Each row is a point. Examples show where two turns around zero, p and q, send a point. Where does a point land after both, in the order given? Backwards means that the second turn is done in reverse. Each puzzle has new turns, and all numbers are rounded.

Turn p:
[38 18  0] -> [ -1  32 -27]
[ 10 -34 -11] -> [ 27 -20 -16]
[ 33 -30 -18] -> [ 29  -9 -37]
[-34  -6 -18] -> [-16 -33  13]
[-53  31 -30] -> [-58 -30  20]
[ 6 21 76] -> [19 60 48]
Turn q:
[  0  -1 -42] -> [ 1 41 -7]
[-54 -20  22] -> [ 41 -29 -36]
[ 47   5 -17] -> [-24  24  37]
[ 29  16 -12] -> [-27  15  17]
[-8 60 24] -> [-51 -29 -28]
[-15 -60  25] -> [ 61 -23  16]
Where do these land?
q, then p: [-44  34   2] -> [-19 -45 -27]
q, then p: [ 16 -53 -16] -> [12 56 -7]
p, then q: [ 19 -38  18] -> [-19  10  41]
q, then p: [ 9 57 -5] -> [-30 -40  30]

Turn p:
[-21 -58 -13 -17] -> [-25  60  -7   8]
[ 68  31  29 -39] -> [-22 -58  52  37]
[-65  16 -14  20] -> [ 55  27 -31 -19]
[-25   6 -39  30] -> [ 21  16 -12 -47]
[44  5 38  5] -> [-29 -45  -1  22]
Turn q:
[ 11 -32 -35  45] -> [ 17 -57  12 -27]
[-10  24  -9 -54] -> [  4  26 -15  53]
[ 40  52 -27 -11] -> [ 64  24 -19  10]
[  1 -65  15  -8] -> [-49 -37 -25  -9]
[-42  20  56  27] -> [-37  43  46 -26]
Where do these land?
q, then p backwards: [ 15  15 -34 -32] -> [-32  14  37  -9]
q, then p: [ 39  64  -4 -27] -> [  1 -57  40 -39]
q, then p backwards: [ 25  15 -28  19] -> [-22  38  -6   7]
q, then p backwards: [-71 -47  37  30] -> [ 89 -28 -25 -16]
q, then p: [ -8 -47  30  10] -> [22 50 -7 17]

Turn p:
[ 25 -41  22  27  29  19] -> [ 33  16  -6 -57  10   2]
[16  5 -6 20 19 15] -> [ 29  -4  -3 -10  -6  17]
[-14  -5 -26 -31 -18  27] -> [-23  16 -37  23   4  15]
[ -4  18  41   3 -39  18] -> [-2 49 31 20 -5 -7]
[-31 -11  14  32 -22 -14] -> [-13   5  38  -3  36   5]
[ 26   4 -29 -16  15 -25] -> [ -9 -37 -16  -8 -30   0]
[-18  30 -15 -35  16 -39] -> [-14 -44  -8  35  -9 -32]
Turn q:
[  2  -6   2  31 -13 -20] -> [-27  -6 -12 -11  -2 -23]
[ 11  15 -16  -9  30 -53] -> [-29  48  16  24 -19 -10]
[-36   5  38  -9  -3  -4] -> [ -7 -33   3  38  13   5]
[  7   0  -2  -3 -32  44] -> [ 22 -26 -12 -32   4  26]
[  0 -23  -3  14  21  48] -> [ 51  -6 -13 -13  14 -19]
[ 40  33 -39   2  31 -39] -> [-19  67  -3   0 -42  -3]
[  3 -14  37 -13 -20  -2] -> [ -6 -38  25   1  -5   2]
[-29  -4  13   9  -9  45] -> [ 29 -33 -24   2  25   7]
[  2  -7 -31 -22  -5 -19] -> [-14  29  19 -11  13  14]
Where do these land?
p, then q backwards: [ -2  -7 -34   1  39  -9] -> [-13   3  20  18 -25  35]
q, then p: [ 6 15 14  9 28  6] -> [-10  -6  22  -8 -14  22]
q, then p: [-28  -8  28  -1  20  13] -> [ 13 -14  13 -39   2  10]
p, then q backwards: [ 17 -29   1  41 -22   5] -> [ 19  -9 -32 -31 -29   1]
q, then p backwards: [ 11  22  -6 -76  17   1] -> [ 12  40  -1  50 -39  30]
p, then q: [  3  13 -17   3 -65   6] -> [ 10 -40 -48  17  17  13]
q, then p: [ -6  -7  14  24 -18 -22] -> [-20 -15  -2  -1  31  -9]
